Every row gives one point. Each table stands for the endless flat space through its points: a line for two points, a plane for three, and so on. The two share one point or none. Which?
In the rows, 128 means zero.

First:
[[143 156 148 151]
 [131 148 148 145]]
Second (2 x 4):
[[135 144 136 162]
 [139 160 160 134]]
They share: [137 152 148 148]

First:
[[117 105 165 136 112 160 157 155 115]
 [114 111 159 137 114 153 151 154 115]]
Second (2 x 9):
[[105 120 160 134 110 140 140 158 114]
 [117 114 146 142 122 152 150 148 116]]
They share: [111 117 153 138 116 146 145 153 115]

First (2 x 12):
[[147 130 127 117 124 127 141 157 129 147 100 138]
 [139 128 121 109 122 137 127 163 121 157  88 150]]
Second:
[[144 142 125 125 119 129 140 160 125 140 109 140]
 [132 156 123 137 113 141 126 164 117 148 117 148]]
They share: no point

First:
[[147 125 122 136 110 152 119 148 151 111 103 135 108 157 100 109 122 129
  146 127]
 [150 131 127 129 114 157 117 144 152 108  98 138 115 161 100 104 115 128
  149 129]]
Second:
[[132 140 123 158 121 135 112 146 162  93 114 144 113 153 118 132 147 145
  146 137]
 [140 126 119 148 111 143 118 150 154 107 110 136 105 153 106 120 135 135
  144 129]]
They share: [144 119 117 143 106 147 121 152 150 114 108 132 101 153 100 114 129 130
 143 125]

First:
[[123  91 128 139 113 150 145 111 162 108 143  97 128 136 109 119 103 136
  132 164  98 130 134 118]
 [147 119 136 143 109 126 121 103 142 112 123 117 104 144 117 147 127 116
  104 140 118 154 110 102]]
Second (2 x 24):
[[133 107 134 148 111 132 127 103 154 107 135 113 120 138 112 135 122 129
  121 153 106 144 118 117]
 [139 101 128 127 111 150 145 115 148 116 129  95 108 144 115 129 101 120
  112 150 112 138 130  96]]
They share: [135 105 132 141 111 138 133 107 152 110 133 107 116 140 113 133 115 126
 118 152 108 142 122 110]

First (2 x 24):
[[120 130 145  97 112 128  95 129 134 108 127 109 160 119 100 150 164 121
  141 103 117 155 127 148]
 [104 106 137 109 120 128 123 129 114 136 119 129 136 143 128 150 140 113
  137 127 137 135 107 156]]
Second:
[[110 116 136 102 117 129 110 135 126 127 116 125 146 140 116 154 141 122
  131 118 138 141 109 151]
 [112 120 133  98 116 130 104 141 133 125 111 126 150 143 111 158 136 129
  124 115 144 142 106 148]]
They share: [108 112 139 106 118 128 116 129 119 129 121 124 142 137 121 150 146 115
 138 121 132 140 112 154]

First, 3 rows:
[[131 158 108 130 136 117 139 112 144 153 134 101 160 122 162 119 110 139
  137 164 126 146 127 142]
 [119 155 118 132 147 106 132 124 148 153 129  98 167 127 165 114 110 150
  123 154 117 161 123 131]
 [146 149 103 132 120 124 153 100 139 147 141 113 152 130 153 132 116 123
  150 166 126 131 129 155]]
Second:
[[143 145 120 137 129 121 149 103 138 150 143 111 159 136 151 137 124 128
  143 147 113 144 125 154]
 [139 155 126 145 143 147 129 101 140 164 165  87 153 128 137 153 130 140
  147 131 123 142 137 150]
 [144 129 107 128 110  88 173 110 139 129 117 141 162 150 165 118 114 115
  136 170 104 143 113 153]]
They share: [140 139 113 136 124 114 153 108 141 143 139 117 156 142 151 134 120 127
 140 154 114 141 125 149]

First (3 x 24):
[[146  98 111 160  91 130 110 157 141 117  97 157  77 163 125 139 102  94
   95 111 125 118 185 121]
 [146 106  85 130 115 122 118 137 127 125 103 129 121 113 141 131 128 142
  111  85  97 118 133 139]
 [154  98  84 131 115 126 114 135 124 117 102 131 107 124 137 131 129 130
   99  84 103 126 151 140]]
Second (3 x 24):
[[139 114 107 153  92 129 115 153 132 123 102 149  96 136 144 134 107 127
  114 112 104 105 143 121]
 [151 106 107 133 120 109 107 177 108 115  86 133  84 128 144 106 131 111
  126  84 128 117 167  97]
 [147 114 113 133 118 117 105 189  96 111  82 135  70 128 158  98 139 107
  140  80 136 111 157  85]]
They share: no point

First:
[[104 160 144 147 150 112 147 150  99 114 102 102 104 101 128 113 148 110
  136 154 140 134 161 139]
 [104 125 109 137 115 142 167 135 129 134 127 132 104 106 143  93 133 115
  101 139 160 144 141 149]]
Second (3 x 24):
[[102 146 124 129 132 136 155 128 107 112 116 108 110  93 124  97 144  90
  120 144 156 120 163 135]
 [ 92 146 139 129 167 116 125 148  97 117 101  93  95 118 154 117 154 110
   95 174 121 130 133 150]
 [ 98 146 139 143 157 112 137 156 105 125 103 105  95 118 152 117 148 124
  107 166 127 144 135 152]]
They share: [104 146 130 143 136 124 155 144 111 122 112 114 104 103 134 105 142 112
 122 148 148 138 153 143]

First (3 x 24):
[[152 162 102  93 121 136 144 143 141 126 131 105 155 130 144 152 115 114
  125 132 138 121 150 128]
 [145 139 118 108 107 115 157 163 111 102  89 142 132 135 107 158  95 153
  110  88 113 163 167 103]
 [147 162  97 107 111 144 127 131 113  99 124 138 155 127 111 153 104 132
  111 117 130 151 126 143]]
Second, 2 rows:
[[164 158  99 104 108 126 141 144 106 111 111 142 136 146  97 137  82 131
  115 120 111 153 133 119]
 [158 153 101 104 107 128 143 143 112 110 111 135 142 141 104 144  89 135
  115 113 116 151 138 118]]
They share: no point

First, 3 rows:
[[152  98 101  93 122 111 109 133 167 140  80 109 158 120 108 134 113  82
  143 166 132 149  92 134]
 [167 107  80 114 119 117 121 139 149 155  95 100 143 123 126 122 119  94
  134 160 126 128  95 134]
 [166 116  87 151  96 103 117 165 135 170 138 111 108 118 152  90 117 134
  149 134 108 103 126 126]]
Second, 2 rows:
[[145 109 101 136 114 106 113 144 164 161 114 129 118 105 126 103 103 119
  150 149 129 121 108 138]
 [150 108 101 131 109 104 111 149 158 158 115 122 123 111 129 105 108 117
  151 147 123 123 112 133]]
They share: [155 107 101 126 104 102 109 154 152 155 116 115 128 117 132 107 113 115
 152 145 117 125 116 128]

First (3 x 24):
[[135 100 124 145 124 104 135 112 118 111 141 125  94  92 124 132 146 165
  101 138 131 124 110 116]
 [119 128 136 121 108 128 151 124 106 127 169 117  90 108 144 136 170 137
   73 162 143 144 134 112]
 [119  88 126 131 138 113 166 144  96 127 124 152 120 103 154 136 140 152
  138 137 113  94 104 142]]
Second:
[[144 116 126 128 135 131 144 147  95 111 133 124 122 118 164 138 139 129
   95 129 143 118 136 108]
 [138 111 128 129 130 125 147 140  98 114 136 128 117 113 158 135 142 136
  100 136 138 119 129 115]]
They share: no point

First (3 x 24):
[[149 105 108 136 145 104 103 131 121 152 148 129 168 145 151 127 114  92
  127  93 114 122 123 137]
 [146 100 102 142 138 116 107 135 119 146 136 128 170 148 149 125 118  94
  126  83 115 111 125 137]
 [137 117 120 132 149  76 103 103 137 160 168 121 144 149 143 147 118 100
  135 121 122 142 131 133]]
Second (3 x 24):
[[125  87 111 143 131  84  86 114 138 135 128 121 152 150 138 126 131  90
  147  92 123  99 144 149]
 [127 117  97 133 135 106 134 100 122 153 154 117 154 156 144 166 127 106
  127  98 115 149 130 119]
 [112  90  92 153 116 106 104 117 132 128 135 125 150 155 165 141 113 107
  156  75 109 115 114 146]]
They share: no point

First, 2 rows:
[[116 119 123 135 140 110 111 141 113 115 115 121 134 105 128 118 116 143
  106 109 117 120 112 142]
 [122 112 123 137 137 115 110 144 110 111 121 124 138 110 135 118 119 143
  104 115 118 115 107 147]]
Second:
[[112  86 135 161 132 100  92 129  87 121 134 115 119 138 134 130 118 141
   85 112 125 104  85 139]
 [116  92 107 133 130 110 120 141 107 125 146 123 141 116 136 132 124 129
   93  98 141  98  83 141]
 [122  98 125 145 133 113 105 141 101 113 131 123 135 122 139 123 121 141
   96 116 123 107  95 147]]
They share: [128 105 123 139 134 120 109 147 107 107 127 127 142 115 142 118 122 143
 102 121 119 110 102 152]

First:
[[144 137 143 105 114 125 147  95 116 144 128 154 121 151 107 136 102 125
  143 123 147  91 151 150]
 [129 125 140 123 123 143 147 116 137 156 134 139 109 157 116 133 102 131
  155 114 132 109 136 144]]
Second:
[[128 113 146 123 119 119 154 110 133 143 145 150 122 152 100 144  87 141
  164 115 129 100 133 144]
 [148 141 146 107 111 143 154 122 129 163 133 134 110 148 124 136 107 125
  140 111 153  92 141 152]
 [130 131 136 119 125 143 140 102 129 151 125 146 110 160 114 128 107 125
  150 121 133 110 145 144]]
They share: [134 129 141 117 120 137 147 109 130 152 132 144 113 155 113 134 102 129
 151 117 137 103 141 146]

First (4 x 24):
[[151  83 135 112 111 100 148 136 130 168 135 121 153 140 118 135 108  98
  111 126 129 140 120 101]
 [153 123 111 107 112 135 173 172 153 154 115 132 159 103  85 140  95  89
   93  97 131 155 133 145]
 [146  92 124 119 116 120 139 148 135 154 145 140 143 112 102 132 107 112
  115 122 131 126 115 116]
 [141  67 119 115 112  99 123 130 131 168 159 134 149 123 103 144 111 123
  111 135 129 119  99  91]]
Second (4 x 24):
[[185 108 147 102 125 128 153 152 153 161 118 139 153 136  92 109  93  90
   93 101 150 131 150 131]
 [115  96 105 130 105 118 151 156 123 147 148 131 141  94 114 153 115 112
  129 129 112 143  98 117]
 [117 119 113 124 123 120 163 158 109 145 149 152 122 101 103 143 109 120
  127 134 125 131 109 110]
 [150 133 142 132 125 123 168 162 128 166 138 154 118 126  82 119 108 115
  113 126 140 101 145 111]]
They share: [150 102 126 116 115 123 152 154 138 154 133 135 147 115 103 131 104 101
 111 115 131 137 124 124]

First, 3 rows:
[[159 112 125 126 168 138 126  85  99 137 114 105 103 114 160 157  84  98
  130 128 139 112 145 132]
 [155 158 105 110 142 122 154 115 155 103 126 165 147 120 104 143 124  96
  156 142  93  86 141 136]
 [154 152 100 101 143 133 151 110 154 112 124 165 143 129 105 147 119 103
  145 138  94  92 135 127]]
Second, 2 rows:
[[177 158 122 121 150 124 153 111 145 124 102 153 112 111 117 158 107  99
  127 154 111  96 128 117]
 [165 146 114 117 150 130 143 101 135 124 116 147 122 117 121 152 107  99
  133 142 113  96 138 123]]
They share: no point

First:
[[175 150 154 144 138 107 170 139 112 134 104 130 132 130 106 131 168 135
  160 157 135 139 120 155]
 [146 131 157 130 114 134 151 151 143 107 143 142 136 112 139 161 128 163
  131 154 125 148 145 154]
 [140 134 177 108 102 114 158 137 163 136 123 115 129 127 104 157 177 150
  121 144 129 180 154 165]
 [141 144 141 128 111 108 158 137 106 165  82 102 150 142 118 125 156 116
  132 155 133 142 142 148]]
Second, 2 rows:
[[149 136 155 137 117 124 149 146 128 137 115 125 138 122 119 140 149 132
  131 149 132 152 136 148]
 [150 133 152 143 123 126 142 144 122 140 120 129 140 117 117 137 148 128
  131 150 131 158 133 147]]
They share: no point

First (3 x 24):
[[125 129 151 122 169 173 138 115 152 101 137 116 129 152 140 137 137 125
   90 126 127 147 136 125]
 [139 157 164  92 157 145 109 102 164 114 144 154 144 130 168 131 101 137
  125 130 117 118 137 146]
 [145 158 146 109 144 144 117  98 155 118 147 153 130 141 147 130 106 150
  118 116 130 137 139 144]]
Second:
[[123 165 120 105 156 133 125  90 152 110 132 135 120 139 144 128  92 125
  117 118 127 119 129 128]
 [131 145 144 133 148 157 125 110 136  94 116 111 148 131 140 124 116 153
  105  98 103 135 137 156]
 [149 132 178 112 134 183 113 131 144 118 140 133 155 137 155 131 142 160
  102 121 117 159 139 163]]
They share: no point

First (2 x 24):
[[135 150 124 145 109 155 118 151 127 129 115 127 116 151 141 134 143 137
  118 144 108  95 122 114]
 [127 138 104 133 101 127 110 155 143 149 119 151 124 123 153 154 151 129
  146 156  92 119 134 130]]
Second (4 x 24):
[[145 159 140 152 112 140 124 174 146 127 124 122 114 140 152 152 144 143
  105 146 107 123 110 110]
 [148 178 136 161  96 151 138 165 147 113 137 120 120 139 148 163 132 151
  100 136 107 114 116  91]
 [141 120 125 140 135 134  94 169 133 152  97 131 116 150 137 132 159 131
  129 168  92 118 102 142]
 [154 164 132 163 108 149 126 167 145 121 127 120 124 145 136 161 136 151
  106 148  95 116 104 101]]
They share: [133 147 119 142 107 148 116 152 131 134 116 133 118 144 144 139 145 135
 125 147 104 101 125 118]

First:
[[129 102  83 147 148 139 117 130 104 149 138 114 156  91 118 125  99 113
   86 112 165 107 118 109]
 [147 108 119 129 124 109 117  88 140 131 120 120 150 127  82 119 123 101
  128 142 135 113 136 115]
 [109 130  91 131 160 119 133 154 100 145 118 130 136  79 146 117 115 137
   86  84 137  91  94 113]]
Second, 4 rows:
[[135 116 101 142 113 116 132 137 125 129 112 134 149 125 120 101 124 142
  115 116 155 119 105 114]
 [118 115 136 134 151 136 154 153 102 123 150 102 113  94 131 113 144 102
  111 148 153 109 114 104]
 [115 110 133 128 169 126 148 139 109 133 146  96 113  83 122 121 138  88
  113 142 139 103 119 108]
 [112  92 127 125 190 105 145 124 130 148 134  84 113  74 107 124 132  70
  128 136 124 106 122 117]]
They share: [128 119 105 130 142 114 125 121 120 138 119 125 143 103 114 118 119 119
 107 113 136 102 115 114]

First, 3 rows:
[[166 117 121 124 153 104 124 122 115 117 106 171 134 116 117 111 110 148
  117 157  93 107 146 165]
 [148 135 100 103 135 113 121 110 100 132 100 150 131 110 105 123 104 151
  102 151 108 128 143 150]
 [146 139  92  83 109 121 113  94 100 134  98 138 129 108 105 121 110 163
   90 155 110 132 131 148]]
Second:
[[180 146 127  82 149 100 126  82  95 136 107 168 127 117 105 129 117 160
  120 162  85 131 170 147]
 [170 141 117  90 141 106 123  91  97 132 105 163 128 117 108 126 116 160
  114 158  91 130 157 149]
 [145 121 107  92 124 110 116 112 125 136  97 133 137  87  95 104  87 140
   85 167 120 101 140 162]]
They share: [153 131 103 100 128 114 118 106 105 128 101 151 131 111 109 118 109 156
 101 155 104 123 138 154]

First (4 x 24):
[[140 138 149 117 144 130 156 116 116 171 120 129 172 121 148 124 114  92
   97 142 133 138 141 117]
 [110 131 134 102 151 107 130  96 115 132 125 162 153 150 159  82 119 116
  102 131 141 123 150 126]
 [104 133 155  87 167 108 143 109 102 147 127 159 176 167 173  88 124 131
   80 135 119 147 129 123]
 [106 124 128  96 164 113 123  99 101 144 138 156 145 148 150  98 133 125
  107 134 151 130 146 128]]
Second:
[[125 135 123 119 141 101 140  96 108 168 100 135 158 130 142  91 124 114
   96 151 131 150 121 126]
 [147 113 146  98 120 115 138 118  95 167 139 146 162 137 170  99 134  86
   82 125 164 138 141 121]
 [127 132 129 108 142 115 140 103 107 159 119 146 155 129 149 107 132 111
  100 137 141 139 142 119]
 [123 120 139  89 163 152 126 103 114 141 164 171 135 124 153 134 140  95
  123 111 171 107 181 105]]
They share: no point

First:
[[125 146 122 105 130 129 151 133 150 150 126 146 146 141 153 118 152 105
   97 130 145 132 160 146]
 [124 145 121 112 117 122 148 139 144 151 115 132 142 151 144 142 132  94
   91 157 135 113 144 151]
 [154 158 113 108  87 127 133 143 106 133 141 100 158 128 136 138 143  74
  127 130 150 126 116 123]
 [113 145 109 112 140 135 142 132 173 144 102 163 138 150 143 115 143 121
   67 164 119 116 179 168]]
Second (3 x 24):
[[124 171  96 107  90 144 171 175 141 131 114 113 117 118 119 110 138  87
   98 135 142 116 144 169]
 [ 94 165  96  77 102 138 153 139 111 107 120 131 147 148 143  92 144  99
  110 135 112 146 186 133]
 [111 161 103  92 104 135 152 145 124 122 121 129 144 140 139 103 145  99
  105 135 129 136 166 140]]
They share: no point

First:
[[112 120 138 137 141 151 124 148 136 150 136 149 102 138  98 138 155 101
  106 105 142 141 118 112]
 [112 117 144 116 144 130 133 139 139 159 130 164 117 129 104 120 140 116
  121  99 160 153 100 103]]
Second, 3 rows:
[[119 108 150 128 140 147 129 132 157 136 146 161  98 148  96 139 169 100
  108  86 145 133 104 104]
 [123 112 148 135 141 141 125 131 150 143 149 159  98 143  98 146 167 106
  102  87 145 136 105 111]
 [117 118 142 134 142 141 125 140 139 152 140 155 104 136 100 139 155 108
  106  98 147 143 110 112]]
They share: [112 119 140 130 142 144 127 145 137 153 134 154 107 135 100 132 150 106
 111 103 148 145 112 109]

First:
[[110 131 132 135 112 112 122 135 148 142 131 122 133 157 152 119 119 111
  129 129 166 137 122 105]
 [ 96 164 151 162 115 101 112 125 103 120 154 103 137 155 151  85 112 120
  126 143 131 105 157 118]
 [102 143 152 155 116 108 114 159 120 134 135 102 133 149 156 111 147  91
  157 121 146 121 142 133]]
Second:
[[125 157 119 150 118 120  94 166 116 127 143  83 119 126 153 101 136 102
  117 144 168  96 134 132]
 [ 90 150 150 156 108 129  95 144 138 151 152 102 156 144 148 124 126 115
  142 120 148 121 129 134]
 [ 97 153 143 154 110 130  92 150 136 149 153  97 151 138 149 121 128 114
  135 126 154 114 128 136]]
They share: no point

First (3 x 24):
[[138 103 114 104 124 128 101 127 138 168 148  90 121 139 140 164 120 115
  115 128  90 119 114 148]
 [150 115 108 120 126 110 113 133 136 148 140 112 119 135 140 154 124 111
  105 134 116 125 112 122]
 [136  96 117 100 124 135  96 131 143 171 151  85 119 140 134 166 118 118
  117 129  83 112 119 155]]
Second (3 x 24):
[[156 110 119 114 134 126  83 145 136 139 149 120 118 124 119 155 107 116
  122 144 116 103 118 139]
 [130  75 119 117 112 105 119 156 156 164 145  95 117 157 132 131 141 107
   96 134  88  96 126 126]
 [162 117 119 115 136 131  71 142 132 134 153 121 123 115 122 155 101 113
  132 146 124 102 118 144]]
They share: no point

First, 3 rows:
[[140 125 121 136 133 142 136 141 146 124 150 127 147 153 113 145 152 142
   96 115 153 106 115 114]
 [149 125 109 128 136 136 140 140 137 136 151 132 139 141 111 145 145 139
  105 120 141 108 121 119]
 [144 121 114 133 130 143 134 138 142 130 148 129 146 147 107 139 146 139
  101 120 147 101 117 119]]
Second:
[[147 122 106 122 134 144 154 157 121 124 183 125 170 124 105 113 140 147
  100 110 167 119 118 101]
 [131 134 108 120 132 134 138 137 143 140 155 111 140 150 109 143 148 145
   92 114 149 103 128 127]
 [135 128 102 116 126 144 144 145 133 136 175 111 162 136 101 121 140 151
   96 108 165 105 126 115]]
They share: no point

First, 4 rows:
[[131 132 150  91 110 143 118 122 123 171 124 123 135 145 169 127 147 118
   91 111 136  92  97 136]
 [164  93 135 124 143 128 127 155 138 159 103  66 156 118  94 169 114 133
  130 144 151 116  97 154]
 [143 122 145  92 115 136 129 140 138 161 116 107 145 144 147 143 144 115
   92 121 138 102 103 144]
 [136 105 147 136 147 148 107 111  94 167 107 102 128 114 138 153 118 161
  134 132 171  92  89 146]]
Second, 4 rows:
[[136 129 144 108 144 151 143 152 128 165 137 108 123 130 141 176 162 153
  116 147 157 116  95 131]
 [130 108 132 105 113 156 126 130 113 130 105  96 143 140 140 153 134 132
  101 126 142 104  89 145]
 [136 123 149  97 159 135 146 149 140 176 115 122 138 121 135 174 143 159
  110 147 175 100 114 145]
 [114 144 126 119 123 180 152 132 109 132 137  84 113 114 156 181 160 160
  109 158 134 112  75 129]]
They share: no point

First (4 x 24):
[[163 159 161 111 170 133 158 101 127 182  90 106 136 116  96  81 100 109
   93 119 137 157 199 126]
 [153 114 165  89 111 131 138  82 124 165 116 143 131 122 109 122  94 130
   96 142  79 161 142  94]
 [150 107 112 105 105 139 118 124 123 146 141 129 128 168  97 132 132 122
  108 106 102 124 126  99]
 [148 137 146 113 141 123 142 104 133 160 115 109 118 132 105 104 112 130
  108 122 120 142 166 113]]
Second:
[[152 123 156 111 143 146 128  81 142 167 129 113 105 113 109 104 127 127
  105 122 104 142 169 110]
 [139  97 165 128 142 151 136  84 159 145 121  93 108 114 114  95 133 114
  123 122 123 137 185  82]
 [136 145 140  99 109 138 132  97 116 167 127 117 101 129 119 128 125 121
   95 116 106 138 147 112]
 [134 134 163 111 125 176 113  58 135 176 147 104  83  93 132 107 152  96
   96 110 108 146 184 109]
 [161 109 145 106 146 109 154 120 145 147  99 119 126 148  88 107  97 156
  119 128 107 127 149 102]]
They share: no point

First:
[[ 97 114 152 153 183 104 134 140 105  95 157 147 112 147 147  83 121 141
  133 125 129 108 126 145]
 [105 121 152 150 177  98 134 145  94 105 152 158 103 147 153  88 132 128
  121 106 126 119 133 153]
 [107 124 157 155 188  93 137 153  75  98 154 167  93 148 165  81 132 125
  106  98 133 121 128 154]
 [119 118 154 111 175  84 152 112 133  97 175 157 116 125 125  77 133 119
  161 125 113 104 124 175]]
Second, 2 rows:
[[ 90 117 114 134 158 107 110 152 149 133 150 148 125 155 149 102 142 119
  130 116 110 114 138 165]
 [ 94 113 128 140 150 111 116 140 137 123 148 140 121 149 141 104 138 129
  136 118 114 120 142 151]]
They share: no point

First:
[[103 144 136  99 141 114 134 128 115 155 115 112 154 110 109 146 151 158
  116 134 144 143 163 148]
 [ 99 138 120  81 147 124 134 136 109 165 139 110 148 128  93 152 163 168
  124 144 134 137 179 154]
 [104 155 162 117 124 122 148 129 123 152  92 112 144 108 116 130 130 144
  121 133 153 145 138 137]
 [100 160 142 118 131  97 128 111  98 153 106 125 171  91 130 131 154 171
  111 138 156 148 152 132]]
Second:
[[ 99 131 137 113 141 111 136 129 115 146 115  99 159 123 118 130 156 128
  131 135 159 155 155 161]
 [119 155 157 101 117 123 132 117 135 166  95 123 151  95 118 158 128 156
  107 127 139 131 135 137]]
They share: no point

First:
[[109 160 177 145 146 142 123 132 128 111 141 125 148 121 124 123  77 120
  104 142 120 120 126 182]
 [102 170 158 137 122 145 110 118 150 108 133 119 132 129 142 125 102 131
  122 128 106 119 108 154]
 [106 165 162 138 129 143 115 123 143 108 135 123 138 124 138 123  96 127
  115 134 111 121 114 161]]
Second, 2 rows:
[[125 151 148 131 135 135 121 136 141 106 132 133 137  98 155 103 107 116
  102 142 119 144 115 151]
 [ 97 135 172 107 131 155 113 120 137  82 148 133 161 102 139 131 103 140
  106 166  91 120 111 159]]
They share: no point

First:
[[118 117 120 151 114 132 107 132 116 118 142 143 125 106 148  98 122 138
  136 140 132 106 155 116]
 [104 151 110 149 110 150 127 152  86 144 152 125 139  98 146 110 120 142
  116 142  98 122 151 132]
 [ 83 132 137 153 104 128 129 147 111 113 160 154 146 107 171 128  96 127
  142 131 131 111 145 114]]
Second (2 x 24):
[[113 111 101 145 118 123 103 130 103 119 136 148 115 111 153  96 109 124
  133 136 142 102 147 119]
 [ 98 141 136 145 108 158 133 145 118 114 151 118 140  96 143 121 124 159
  148 131 107 112 157 104]]
They share: no point

First (2 x 24):
[[163 143 147 145  98 101 124 161 150 158 103 161 128 112 150 125 160 157
  105 132 137 148 135 127]
 [142 155 156 133 110 119 109 146 135 137 112 146 146 130 129 104 142 148
  126 120 143 166 132 145]]
Second, 2 rows:
[[141 129 132 147 123  98 128 144 145 139 121 141 125 112 158 121 160 166
   91 125 160 160 125 112]
 [151 141 144 143 109 104 122 152 145 147 111 151 131 116 148 119 156 158
  105 127 146 156 131 126]]
They share: [156 147 150 141 102 107 119 156 145 151 106 156 134 118 143 118 154 154
 112 128 139 154 134 133]

First (3 x 24):
[[121 112 137 118 103 133 150 135 148 136 110 123 137 109 121 104 136 127
  143 102 151 115 125 163]
 [123 100 139 128 115 119 156 141 136 148  98 113 141  99 129 108 146 117
  147 112 151 113 113 177]
 [117 108 109  98 119 113 170 131 148 136 138 111 165 113 113 112 148 119
  163 122 131 119 101 143]]
Second (5 x 24):
[[133 127 146  65  57 162 170 100 169 115 111 135 175 120 119 110 148 158
  148 136 109  84 116 166]
 [106 132 135 119  82 130 147 106 156 132 133 156 134  96  70  95 156 121
  141 111 140  94 110 189]
 [135 109 151  95  76 142 156 123 151 111 120 120 146 122 110 108 124 143
  148 123 124  96 122 151]
 [ 94 124 128 117 131  86 127 151 122 172 156 123 143  80 103  83 138 132
  117  68 147 146 134 160]
 [112 142 125  83  78 150 161  94 172 136 117 156 166 102 110 101 166 137
  145 115 130 102 116 181]]
They share: no point

First (3 x 24):
[[138 107 146 139  93 100 152 123 122 146 152 105 112 127 128 171 146 102
  151 101 136 160 103 122]
 [144  92 141 147 104  86 133 130 136 140 136 116  98 123 127 130 119 114
  147 126 154 171 125 150]
 [135  97 151 140  95  87 144 132 130 139 140 117 104 124 136 149 127 106
  148 121 142 172 122 143]]
Second:
[[147 110 123 123 123 121 166 120 122 140 137  95  86 156  96 136 142 100
  138  98 142 188 102 130]
 [141 102 135 137 107 105 140 128 130 152 141  95 110 134 102 144 136 104
  142  96 156 160 104 138]
 [154 103 121 124 142 124 174 113 125 135 149 114  86 167  92 133 155 104
  134 107 143 199  94 132]
 [164  95 131 183  85  79 103 112 136 157 158 103 116  89 135 155 128 132
  168 114 163 120 109 121]]
They share: [153 101 129 150 107 101 136 118 130 149 148 101 104 126 112 145 137 114
 150 105 154 156 104 129]

First, 4 rows:
[[111  91 143  86 112 115 164 139 141 116 138 123 141 147 121 166 115 119
  110 150  99 129 158 105]
 [114  93 144 111 111 108 149 132 156 123 145 118 117 143 105 144 111 138
  129 151 120 128 134 104]
 [ 87 135 165 110 108 135 121 115 150  70 143 104 121 147 155 167 103 122
  113 125 119 133 153 117]
 [123  75 135 106 102 105 177 155 126 134 159 108 131 127  97 145 107 130
  121 171 121 129 133 115]]
Second:
[[ 99  99 138 123 108 138 140 120 144  93 142  91 117 140 141 141  84 129
   99 133 126 116 161 107]
 [111 120 153 114  96  87 158 153 132 120 160 121 153 140 102 192 144 132
  129 181  99 158 146 140]
 [105  99 156  94 109 130 149 133 138  96 151 106 114 133 132 142  93 120
  121 136 130 123 129 106]]
They share: [105 105 150 108 105 120 149 135 138 102 151 106 126 137 126 156 105 126
 117 148 120 131 143 116]

First:
[[ 93  95 128  97 116 113 138 146 112 131 169 122 115 150 157 122 161 141
  157 136 124 173 122  92]
 [102 112 128 115 111 125 143 137 115 115 158 134 110 156 148 111 144 135
  144 144 118 170 111 106]
 [111 126 128 133 145 146 163 164 109 114 132 155 135 135 166 103 121 156
  137 140 103 140 121 126]]
Second:
[[104 136 137 137 125 102 146 126 116 105 142 152  87 143 183  76 121 152
  147 136 152 144 130 104]
 [110 131 124 127 116 121 166 140 103 112 146 143 117 138 157 103 141 135
  130 143 115 163 103 135]
 [ 94 127 138 119 144 127 156 148 129  98 134 165 107 152 161  79 123 145
  142 139 113 143 123 113]
 [107 121 132 137 115 119 141 125 106 102 149 141  97 139 181  95 129 149
  147 140 143 151 125 106]
 [ 90 111 134 106 149 157 162 164 129  93 134 165 131 155 141  97 132 136
  136 144  76 150 111 125]]
They share: no point

First (4 x 24):
[[116 124 111 118 116 112 118 134 115  95 156 139 139 103 165 116 147  76
  174 118 146 119 106 144]
 [ 63 152 125 117 132 129 130 139 117 143 128 172 129 134 136 121 105 130
  160 141 145  91 137 158]
 [125 142 125 117 140 115  98 117 110 119 141 145 161 120 136 105 138 107
  137 121 156 127 140 169]
 [ 99 134 117 118 123 117 120 135 116 113 146 151 137 114 153 117 132  96
  167 126 147 110 118 151]]
Second, 4 rows:
[[114 167 113 115 129  99 115 127  99 142 121 122 138 130 145  99 112 101
  164 140 126  93 117 162]
 [115 172 125 111 120 106 118 133 108 133 114 130 138 128 145 105 111 103
  168 132 137  91 124 159]
 [ 97 151 125 111 129 127 121 127 114 112 132 151 144 128 139 117 126 112
  153 120 149 109 139 150]
 [ 99 124  89 125 156 118 110 107  86 137 162 136 152 126 149  99 145 105
  136 144 123 131 126 163]]
They share: [102 146 119 114 132 126 118 124 108 119 137 148 147 125 145 112 132 109
 151 126 145 115 137 155]
